Each row is a point. Each copy is the shape, with its points in the same order, turned, moved and blurred by noise. Is it also mirrored, or only turned?

Shape (8 x 3):
[[-0.3 -2.1  1.0]
 [-1.8 -3.7 -4.5]
 [ 0.4  8.7  0.8]
 [-6.0 -3.6  2.1]
 [ 0.0 -0.1 -4.6]
 [-4.9 -4.1  1.7]
 [-1.6  1.8  1.1]
 [ 0.1 -2.5  2.4]]
Copy 1 (8 x 3):
[[ 0.9 -0.4  3.2]
 [ 3.8 -3.5 -0.2]
 [ 2.4  9.4  3.5]
 [ 3.2 -3.8  8.3]
 [ 4.2 -0.1 -1.3]
 [ 2.8 -4.1  5.6]
 [ 2.6  2.7  4.4]
 [-0.7 -0.9  3.6]]
Copy 1 is: mirrored
Copy 2 (8 x 3):
[[-2.1  0.3  1.0]
 [-4.7  3.6 -3.5]
 [ 0.4  7.6  8.3]
 [-7.7 -1.1  1.9]
 [-2.5  5.7 -1.5]
 [-7.1 -1.1  0.7]
 [-2.9  3.3  4.3]
 [-1.5 -1.2  1.4]]
Copy 2 is: only turned
Copy 3 (8 x 3):
[[ 0.0 -0.9  0.8]
 [ 4.4  2.4  2.0]
 [-6.3  2.9 -5.8]
 [-0.3  1.7  6.3]
 [ 2.6  1.9 -2.6]
 [ 0.3  1.0  5.8]
 [-2.8  0.8  0.2]
 [-0.2 -2.3  1.9]]
Copy 3 is: mirrored

Shape (7 x 4):
[[ 1.4  4.1  2.1 -3.2]
 [ 1.2 -3.0 -1.5 -0.6]
 [ 0.2  1.5  2.4  7.3]
 [ 7.4 -3.3 -5.1 -1.9]
 [ 3.5 -6.2  3.7  2.3]
 [-1.9  6.8  0.3  1.0]
 [ 2.5  4.2 -1.0 -3.7]]
Copy 1 (7 x 4):
[[-1.7  3.8 -2.0 -2.6]
 [-1.0 -3.1  1.1  1.3]
 [ 4.0  3.4  2.9  5.9]
 [-7.1 -5.9  1.5  3.1]
 [ 1.0 -2.5  7.5  0.8]
 [ 1.2  5.3 -4.9  1.8]
 [-3.8  1.5 -4.0 -1.0]]
Copy 1 is: mirrored
Copy 2 (7 x 4):
[[ 2.2  1.7  4.1 -3.2]
 [-2.3 -2.3 -0.2  0.8]
 [ 3.2  3.4 -2.0  6.1]
 [-8.0 -2.4  3.1  1.8]
 [ 1.2 -5.4  1.6  6.3]
 [ 2.8  6.9 -0.5 -1.4]
 [-0.8  2.7  3.4 -3.3]]
Copy 2 is: mirrored
Copy 3 (7 x 4):
[[-3.5  4.1  0.7 -4.4]
 [-1.5  0.6  0.5  3.9]
 [ 5.0 -2.3  1.9 -2.5]
 [ 1.4  6.4  1.4  6.7]
 [-0.1 -1.4  6.9  4.2]
 [ 0.9  1.3 -2.5 -5.5]
 [-2.3  5.8 -0.8 -2.4]]
Copy 3 is: mirrored

Shape (12 x 6):
[[ 6.3  0.8 -8.1  1.1 -0.4 -1.6]
 [-6.7  1.3 -0.8  2.1  2.5  5.4]
 [ 5.6  0.1  1.0  3.0 -5.1  3.8]
 [-5.9 -0.7 -6.4  0.3 -2.0 -5.0]
 [-3.6 -0.3 -0.9  0.7  1.3  3.2]
 [-0.1  2.1  2.5  0.6  1.0 -3.3]
 [ 2.0  1.3 -1.6  7.4  2.0  0.6]
 [ 0.6 -1.4 -0.4  0.6  0.3 -6.5]
 [ 2.8  3.0  0.2  3.5  4.4  5.9]
 [-6.4  1.8 -4.7 -3.9 -2.9  7.0]
 [ 0.4 -3.3 -6.8 -3.9  1.1  1.8]
 [-2.3 -5.3  2.0 -0.2 -0.2 -1.4]]
Copy 1 (12 x 6):
[[  0.7  -4.1  -5.9   6.1  -4.4  -2.0]
 [ -6.2   4.7   3.1   5.3   1.1   4.3]
 [  3.7  -0.2   4.2   3.0  -6.2  -1.5]
 [-10.6  -3.2  -3.2   1.3  -3.3   0.7]
 [ -4.2   1.3   1.9   3.2   0.2   3.4]
 [ -3.1   0.5   0.6  -0.5   1.5  -3.7]
 [ -2.1  -0.2   1.8   8.1  -0.1  -4.2]
 [ -3.9  -4.5  -0.9  -0.7   0.8  -3.7]
 [  1.9   3.9   1.3   7.7   1.9  -0.3]
 [ -5.0   4.7  -0.7   1.9  -4.8   9.4]
 [ -1.5  -3.7  -4.6   3.1  -1.6   6.2]
 [ -4.0  -4.0   3.8  -1.1   1.4   1.9]]
Copy 1 is: only turned
Copy 2 (12 x 6):
[[ 6.8  0.1 -3.1  4.2 -2.6 -0.6]
 [-6.2  3.4  0.7  1.2  3.3  4.8]
 [ 4.6 -1.8  6.5  3.0 -2.5  5.7]
 [-0.2  6.1 -2.6 -3.8 -1.4 -4.1]
 [-3.5  1.9  1.0  0.9  1.9  3.5]
 [-2.0 -0.9  2.8  3.1 -1.6 -3.4]
 [ 2.3  1.9  3.0  6.5  3.4  0.6]
 [ 0.7  0.5  1.3 -0.4 -1.4 -7.2]
 [-1.8 -1.2  1.7  7.3  4.3  4.7]
 [-4.5  3.7 -2.3 -2.5 -3.4  8.9]
 [ 1.6 -1.2 -5.6 -2.4  0.2  2.6]
 [-2.6 -0.8  4.1 -5.2  1.2 -1.0]]
Copy 2 is: mirrored
Copy 3 (12 x 6):
[[ 9.2  1.2 -0.1 -2.4  1.0 -1.6]
 [-5.2 -2.4 -4.7 -0.8  3.5  2.9]
 [ 2.1 -5.8  1.7 -3.2 -5.1 -2.5]
 [-1.6  7.5 -2.6  0.8  2.1 -3.9]
 [-2.8 -1.3 -2.4 -0.3  1.3  1.9]
 [-1.9  0.0  5.4 -0.3  2.5 -1.0]
 [ 2.7 -4.6  0.6  1.5  4.1 -3.5]
 [ 0.4  3.3  4.8  2.9  0.9 -2.7]
 [ 1.7 -7.0  0.1 -1.3  4.1  2.3]
 [-3.7  2.2 -7.3 -5.8 -1.6  4.0]
 [ 4.1  3.1 -3.2  0.6 -0.9  4.3]
 [-3.7  1.4  1.9  4.6 -1.6  0.5]]
Copy 3 is: mirrored
Copy 4 (12 x 6):
[[ 3.9 -0.3 -0.5 -7.5 -4.2 -2.9]
 [-5.9 -0.1 -1.1  2.1 -3.6  6.7]
 [ 7.0  4.1 -4.2 -0.6 -0.8  2.7]
 [-5.1  0.1 -1.5  0.6 -7.3 -5.0]
 [-2.5 -1.2 -1.8  1.3 -2.0  2.5]
 [ 1.2  1.8  4.3  1.6 -2.0 -0.4]
 [ 3.7 -2.9  1.6 -1.5 -6.9  5.0]
 [ 0.3 -0.9  2.4  1.2 -3.0 -4.8]
 [ 2.3  0.1  1.9 -3.3 -0.4  8.8]
 [-8.3  3.1 -6.5 -1.5 -0.4  4.3]
 [-3.1 -3.0 -4.7 -5.1  0.6 -1.3]
 [-0.6 -4.0 -1.4  4.5 -0.6 -2.5]]
Copy 4 is: mirrored

Shape (13 x 8):
[[ -0.6  -0.2   0.8  -7.4  -0.6  -1.1   0.5   0.2]
 [  0.0  -3.7   1.4  -1.4   8.2  -4.0  -2.3   3.6]
 [ -1.7  -2.3   1.2   7.4   2.9   2.2  -7.3  -2.0]
 [  0.7   1.6   4.6  -0.2   7.4  -5.4  -3.7   0.8]
 [ -1.9  -0.4   2.9   3.4   1.6  -3.4   1.4  -2.2]
 [  2.2   0.2  -2.6   1.7  -1.7  -3.4   2.0  -3.9]
 [ -4.2  -1.4  -3.1  -1.2   5.9   3.2   0.4   2.4]
 [  3.8  -0.6  -4.1  -1.4   3.1   4.2   1.1  -5.0]
 [  1.1   2.3  -0.3   1.6 -10.3  -3.3   4.3  -3.9]
 [  4.8  -0.2   4.5   4.3  -3.3  -1.1  -7.3  -0.3]
 [ -4.2   2.5  -4.9   5.5   1.9  -0.7  -2.6  -3.2]
 [ -0.8  -4.3  -6.7   2.7  -6.4   1.3  -2.5  -2.5]
 [ -1.7   1.8  -1.6   1.3  -1.1   0.6   1.4   5.6]]
Copy 1 (13 x 8):
[[ 2.6  0.9 -1.0 -6.6  2.7  0.8 -0.4 -0.7]
 [-3.3 -2.9  4.8 -2.4  5.6  0.6 -7.3 -1.1]
 [-5.4 -1.5  5.6  2.9 -4.5  5.5 -3.0 -5.5]
 [-4.4  2.1  3.7 -1.2  4.2 -1.5 -7.3 -5.0]
 [-5.5  1.8  3.1  0.0  1.2 -0.3  1.2 -2.3]
 [-0.6 -1.0 -0.6  1.9  0.9 -1.5  4.0 -3.4]
 [-1.2 -1.1  1.9 -0.8  4.4  8.5 -2.4  1.3]
 [ 4.4 -1.3  2.3  1.7  3.8  5.4  3.1 -5.7]
 [ 0.3  2.3 -3.4  0.0 -4.2 -4.5  8.4 -0.9]
 [-0.1  0.2  4.4  0.9 -7.9 -2.9 -3.2 -5.6]
 [-6.0 -0.8 -2.5  4.7 -0.6  5.6  0.3 -3.8]
 [-0.2 -7.0 -1.2  0.7 -5.6  3.8  4.9 -1.4]
 [-0.1  1.1 -0.9  1.5 -0.1  2.3 -1.7  4.5]]
Copy 1 is: only turned
Copy 2 (13 x 8):
[[ -1.2   0.0   1.1  -6.9   1.0  -2.5   1.6  -0.4]
 [  2.5   0.1   2.1  -2.2   3.8  -9.8  -3.4   2.5]
 [  2.0   2.8  -2.5   5.6  -2.0  -3.5  -8.5   0.0]
 [  1.4   4.8   3.7  -0.6   1.9 -10.3  -0.7   0.1]
 [ -2.5   0.2   2.3   4.1  -1.0  -3.8   0.7   1.5]
 [  0.9  -1.2   0.0   2.5  -2.6  -1.9   4.4  -1.3]
 [ -1.3  -0.8  -4.8  -1.6   6.8  -3.4  -3.3   2.1]
 [  3.3  -1.9  -3.2   1.8   4.9   1.1   0.4  -5.4]
 [ -1.0   0.8  -0.2   1.4  -7.9   4.6   7.7  -0.6]
 [  5.2   5.4   1.9   0.8  -6.3  -1.3  -4.7  -1.9]
 [ -1.7   2.3  -7.9   5.3  -1.5  -4.8  -0.9  -1.2]
 [  1.3  -4.0  -7.9   0.0  -7.4   0.6  -2.4  -2.3]
 [  1.1   2.2  -4.6  -1.5   0.2  -0.8   0.7   5.2]]
Copy 2 is: only turned
Copy 3 (13 x 8):
[[  1.2   1.2  -2.6  -5.6  -1.1  -2.3  -2.1  -0.5]
 [ -3.9  -2.8  -1.8  -4.0   9.0  -1.9   1.0   1.8]
 [ -3.4  -3.4   9.7   1.6   6.8   0.5  -3.2  -1.2]
 [ -1.7  -0.9   1.4  -3.1   8.6  -8.0   0.6   0.8]
 [ -3.5  -0.1   4.2  -0.3   1.3  -4.3   3.4  -0.2]
 [ -1.6  -2.9   0.6   3.5  -2.8  -3.7   0.7  -1.4]
 [ -1.2   1.9  -1.0  -1.8   5.7   4.3   0.2  -3.4]
 [  3.6  -5.1  -0.1   1.0   1.0   1.1  -0.5  -6.8]
 [  0.0   1.0   2.7   4.0 -10.3  -4.3  -0.1   1.7]
 [  1.0  -4.7   8.0   1.0   1.9  -4.9  -5.0   5.3]
 [ -4.4   1.5   4.2   5.8   3.0  -1.4  -2.3  -5.0]
 [ -3.3  -3.2   3.1   4.4  -4.7   3.9  -5.9  -0.8]
 [  0.9   3.8   0.0   2.3   1.9   1.8  -0.2   3.1]]
Copy 3 is: only turned
Copy 4 (13 x 8):
[[-2.1 -0.8  2.1 -8.3  0.9  2.8 -1.1 -0.8]
 [-6.8 -0.6  1.0 -0.2  5.2 -3.0 -2.0  1.6]
 [-2.8  2.2 -0.4  8.5 -1.5  1.4 -1.7 -4.4]
 [-4.9  3.6  5.3  0.3  2.8 -4.9 -4.4 -1.0]
 [ 1.3 -0.4  2.0  0.2  0.8 -3.7 -0.7 -4.3]
 [ 1.0  1.9 -3.1 -3.8 -2.4 -2.6  1.0 -4.4]
 [-0.7 -1.0 -3.6  0.3  6.0  3.3 -4.0 -0.1]
 [-0.5  6.4 -4.8 -2.6  3.4  3.5  1.1 -5.3]
 [ 6.5 -0.4 -0.2 -6.1 -8.1 -1.1  3.6 -4.3]
 [-2.8  5.5  3.9  3.4 -7.4  0.2  2.3 -0.8]
 [ 1.2  1.5 -5.0  3.4 -2.2 -1.4 -6.1 -5.4]
 [-0.4 -1.6 -7.5 -0.4 -6.9  3.6  2.0 -3.9]
 [ 3.2 -0.8 -1.3 -0.7  0.1  1.3 -2.2  4.3]]
Copy 4 is: mirrored

Shape (12 x 9):
[[ -4.1   1.8   3.2   0.9   6.4  -3.9   2.3   4.4   2.0]
 [ -2.2  -5.9  -7.7  -1.4  -0.7  -2.3  -1.5   2.3  -1.6]
 [  0.2  -8.2   0.7   0.1   2.4   2.6  -1.5   0.6   1.7]
 [ -0.8   1.1  -1.4  -2.3   6.2   8.4  -4.4   5.4  -0.4]
 [  1.8   1.9  -3.6  -1.5   2.7  -3.7   4.9   3.9   3.4]
 [  1.6  -2.2   3.3   1.4   0.1   3.2  -2.2   1.1  -5.5]
 [ -4.2   1.4   3.6   3.8  -0.2  -2.2  -4.7   0.4  -1.1]
 [  1.2  -0.4   2.5  -3.8  -0.7  -1.1   1.4 -13.8   2.0]
 [  1.0  -3.1   2.2   0.5   2.3   0.0  -4.4  -5.8  -1.1]
 [ -4.4   1.8   3.5  -2.9  -1.2  -4.7   0.5   2.7   1.1]
 [  1.6  -2.6   4.0  -0.5  -1.6  -1.5  -5.1  -1.3   0.9]
 [  1.2  -3.3   3.2  -0.2   1.0  -4.4  -5.7   5.4  -7.3]]
Copy 1 (12 x 9):
[[-4.1  1.7  5.4  2.5  1.4 -3.3 -4.8  3.2  5.3]
 [-4.1 -0.3 -5.4  3.2 -1.5 -3.3  3.0 -4.4  0.6]
 [-2.9 -7.3 -2.2  0.5  3.2  0.9  0.8  0.6  2.6]
 [-3.5 -0.7 -2.1 -0.5  5.5  4.2 -8.9 -5.7  3.0]
 [-0.3  3.0  3.2 -1.7 -0.9 -4.3  0.1 -2.5  7.3]
 [-0.5 -4.8  2.6  1.1  4.6  1.8 -1.6 -1.6 -4.3]
 [ 1.6 -0.6  1.0  6.5  1.4 -0.4 -4.2  4.0 -2.1]
 [ 4.9  3.2 -3.0 -4.6  6.0  2.1  6.4  8.8 -1.0]
 [ 2.6 -2.5 -2.9  1.2  6.9 -0.3  0.2  4.2 -1.7]
 [-1.4  2.7  2.4  0.6 -4.0 -2.3 -2.8  4.8 -0.2]
 [ 3.4 -4.6 -1.8 -0.3  0.9 -0.8 -2.0  3.8 -2.3]
 [-2.0 -4.9  1.3  1.7  1.5 -6.5 -4.7 -1.3 -6.5]]
Copy 1 is: mirrored
Copy 2 (12 x 9):
[[  1.1   3.1   2.5   0.5   2.3  -0.7   3.0   8.3   0.1]
 [ -0.8   0.9  -4.7   7.3  -4.7   0.1  -2.5   3.1  -5.8]
 [ -2.7  -4.2  -2.0   4.0   3.1   4.8  -3.2   2.5  -4.5]
 [ -0.8   1.5  -3.0  -4.1   3.2   5.5  -9.0   8.1  -4.8]
 [  3.6   1.0  -4.2  -0.3  -3.5   1.7   3.6   4.9   1.1]
 [ -2.5  -4.2   0.5  -2.3   2.3  -3.6  -3.1   0.8  -7.2]
 [ -5.1   3.1   1.6   0.6   2.7  -6.2  -1.8   1.7  -0.9]
 [  3.1   0.1   1.4  -0.2   2.9   0.7   1.7 -12.5   1.0]
 [ -0.7  -1.0  -1.1   1.6   6.6  -1.8  -2.7  -5.3  -2.6]
 [ -1.1   2.5   4.8   0.5  -4.0  -2.5   0.9   2.7   0.9]
 [ -3.8  -3.2  -0.5   1.0   2.2  -2.7  -3.2  -1.3  -0.3]
 [ -0.3  -3.3   2.1   4.1   0.9  -8.5  -6.8   5.3  -4.4]]
Copy 2 is: mirrored

Shape (14 x 11):
[[ -4.2  -1.0   5.0   3.6  -5.6  -1.3   1.6   2.4   1.0 -10.6  -6.2]
 [  5.6   3.2   0.2  -0.8  -5.4   4.8  -0.3  -2.2  -2.3   0.2  -3.9]
 [  1.2  -6.0   3.3   2.9   6.1  -4.3  -0.4  -0.9   9.7   1.9  -1.4]
 [  3.6  -1.7  -3.7   1.0   3.8   3.3   6.4   0.4   0.7  -1.4  -0.3]
 [  1.0  -5.3   1.9   1.4  -1.8  -1.7   0.4  -2.1   0.5  -9.2   2.2]
 [  4.6   3.3   1.8  -1.5  -3.0  -3.8  -0.1  -0.7   4.1   5.5   0.8]
 [ -4.9  -0.9   2.7  -2.4  -7.9   3.9   1.9  -1.4  -0.7   1.3  -1.7]
 [ -5.9   0.4   2.3   0.1   4.8   1.9   9.2  -3.1  -0.7  -0.3  -3.9]
 [ -5.2   1.0   4.0  -0.1   2.1  -2.0  -4.1   2.4  -2.2   2.9  -1.2]
 [ -2.0  -2.5  -3.6  -0.4   0.6   1.8   2.8   0.3  -1.9  -0.9  -1.8]
 [  6.4  -0.5   0.7   7.6  -2.9  -1.1  -1.6   2.4  -2.9   3.4  -1.8]
 [  3.2   0.5   1.5  -0.3   0.5   3.1   4.9   1.4  -4.3  -1.1  -2.9]
 [ -2.7   8.1   0.8   3.2   2.8  -1.9  -2.1  -2.6  -1.9   4.4   2.2]
 [  0.6   0.6   2.5  -0.2  -4.0  -4.2  -0.5  -2.5   0.4   0.6  -4.8]]
Copy 1 (14 x 11):
[[-2.3  3.2 -0.7 -1.2 -9.1 -7.8  0.0 -7.3 -1.3 -4.5 -1.0]
 [ 0.3  3.8 -7.8 -3.7 -0.2  3.1  0.0 -4.9 -0.1  4.0 -1.8]
 [ 2.3 -7.8  3.1  4.0  1.3  1.3  3.6 -1.7  5.3 -6.9 -2.2]
 [-2.9 -1.6 -5.8 -0.4  2.3  2.1  6.7  0.9 -3.2 -3.1  1.3]
 [ 1.1 -2.4  0.5 -3.1 -4.1 -1.9 -0.6 -4.2 -4.3 -4.5  4.8]
 [ 5.2  0.8  0.3 -0.6  0.4  3.7  5.4 -1.8  5.7  4.8 -0.7]
 [-7.2  4.0  1.4 -2.3 -1.5  0.3 -0.4 -5.2  1.1  4.5  0.1]
 [-6.8  3.2  1.0  4.6  4.2 -1.0  7.1 -4.4 -5.1 -2.7 -2.5]
 [-0.4  1.2  4.7 -0.2  0.7 -3.1 -0.5  1.7 -0.3  2.8 -6.5]
 [-4.7 -2.1 -2.9 -1.2  1.1 -2.2  3.5 -0.3 -3.1  1.4  0.0]
 [ 4.1 -1.1 -6.7  3.3 -4.9  2.2 -0.4  1.8 -0.2  4.4 -2.6]
 [-1.9  2.4 -4.4 -1.6 -0.8  2.4  3.6 -0.9 -6.0  0.4 -2.9]
 [ 4.0  4.6  1.2  3.9  6.5 -2.7  0.7  1.6  0.0  5.3 -1.4]
 [ 2.3 -0.5  0.0 -0.6 -1.8 -1.0  2.4 -6.4  1.5  3.1 -3.0]]
Copy 1 is: only turned
Copy 2 (14 x 11):
[[-4.8 -5.4  2.0  7.7 -3.9 -4.6  2.2 -0.5  3.0 -6.8 -8.3]
 [ 5.6 -1.5  3.6  1.9 -3.0 -3.2  1.9 -5.9  0.6  2.7 -1.3]
 [-2.5 -4.1  4.1  2.9  0.9  2.4 -7.7  8.6  8.8  3.2 -1.6]
 [ 3.0 -0.7 -0.1  0.5  5.1 -5.6  0.9  4.3  2.0  3.8 -3.0]
 [-3.4 -7.6  2.7  1.6  1.3 -5.7 -1.5  1.8  2.0 -5.3  0.6]
 [ 2.4  2.4  3.8  0.6 -6.4 -1.9 -3.4  0.5  7.2  3.1  3.3]
 [-3.8 -1.3  1.8 -2.1 -4.4  0.2  6.1 -4.3  3.0  1.0 -2.3]
 [-3.3  2.6  3.8 -0.1  6.6 -2.5  3.6  0.6  7.9  1.3 -8.4]
 [-5.6  5.5  4.6  4.2 -1.2  3.4 -2.1  0.1  1.3 -0.2 -1.4]
 [-2.5  0.2 -1.0 -0.1  2.7 -3.6 -0.3  0.2  0.1  2.3 -4.1]
 [ 0.2 -0.7  5.4  8.5 -3.4 -4.9 -1.8  0.9 -0.8  7.0  1.6]
 [ 2.4  1.2  4.8  1.6  1.9 -5.0  3.4  0.8 -0.5  1.7 -4.4]
 [-1.6  8.5  3.0  6.1  2.3  0.1 -1.9 -3.5  5.9  2.1  3.6]
 [-1.3 -0.3  5.5  2.5 -4.8 -3.3 -3.5 -3.3  5.0  0.4 -2.9]]
Copy 2 is: only turned
Copy 3 (14 x 11):
[[ -6.8  -2.2   7.4   4.6  -8.8   0.3   1.0   2.8   1.2  -4.6  -5.1]
 [  6.6   0.6   1.2   0.8  -8.8   4.5   1.1  -0.8  -2.8   1.2   0.8]
 [ -2.2  -5.9   5.2   3.4   5.6   1.4  -2.8   6.1   2.2   8.4   0.8]
 [  5.2  -4.0  -1.5   2.7  -2.2  -4.7  -0.5  -0.8   3.6   3.2   0.1]
 [ -2.3  -6.0   3.3   4.5  -1.3   0.1   1.7   0.9  -0.2  -5.0   3.7]
 [  2.0   1.5   2.0  -3.4  -2.8   3.8  -2.7   7.1   0.1   5.5   5.4]
 [ -3.7  -2.3   2.4  -3.8 -10.4   3.1  -0.4  -3.1  -0.1   3.0   1.2]
 [ -4.1   1.1   0.3   1.6  -2.4  -3.5   3.2  -4.5   5.8   7.3  -3.2]
 [ -4.4   0.9   2.9  -4.5   1.0   1.6  -1.1   0.9  -4.8   3.3  -4.1]
 [ -0.1  -4.6  -2.8  -0.1  -3.5  -1.3  -0.2  -1.4   1.2   2.1  -2.2]
 [  4.1  -1.6   0.1   2.5  -5.0   0.2  -2.5   6.1  -8.6   4.2   0.3]
 [  4.2  -1.0   0.7   0.6  -4.9  -3.2   3.7  -0.8  -1.1   2.6  -1.6]
 [ -1.7   8.5  -1.9  -1.3   0.7   1.4  -4.5  -0.2  -3.0   4.8   0.5]
 [ -2.1   0.2   1.4   0.0  -5.1   5.7   1.7   5.2  -0.2   3.4   0.7]]
Copy 3 is: mirrored
Copy 4 (14 x 11):
[[ -4.7  -4.8   0.9   0.0  -2.8  -6.3  -1.8  -4.5   2.4  -7.0  -6.1]
 [  3.5  -0.5   0.9   1.2  -3.3   6.5   1.1  -5.2  -2.9   1.2  -5.3]
 [ -0.2  -2.4  -1.3   5.9   7.4  -4.4   5.6  -0.2   7.9   2.9   4.3]
 [ -3.0  -0.9  -1.2   2.7  -3.7   1.4   8.2  -0.6  -2.3   0.9   3.9]
 [ -0.1  -4.6  -0.8  -1.4   2.6  -3.1   1.5  -2.6  -1.8  -6.3   2.6]
 [  4.1   4.3   0.9  -1.6   1.0   2.0   1.8  -3.6   3.9   6.1  -0.6]
 [  1.1  -4.8   2.9  -0.8  -3.5   1.2  -5.5   0.4  -1.4   3.4  -3.1]
 [-10.3  -4.9   0.2   2.3  -1.6  -1.8   1.9  -0.2  -2.5   6.9   0.6]
 [ -0.2   3.3   0.9   3.0   2.5  -4.5  -1.5   3.1  -1.6   3.9  -5.2]
 [ -0.6  -2.3  -3.0   1.9  -3.2  -1.3   2.7   1.9  -3.5   1.6   0.4]
 [  6.7   3.3   2.2   5.6  -2.6  -2.5   4.9  -6.3  -1.7   1.4  -2.5]
 [ -2.3  -1.5   2.4   0.8  -3.4   1.2   6.1  -1.5  -4.8   1.7  -3.2]
 [ -2.4   8.9  -1.3   3.2   1.6  -0.8  -2.9  -2.6  -3.9   7.1  -0.4]
 [  2.0  -1.0  -1.7  -0.9   0.7  -2.3   0.0  -4.1   1.4   3.3  -4.9]]
Copy 4 is: only turned
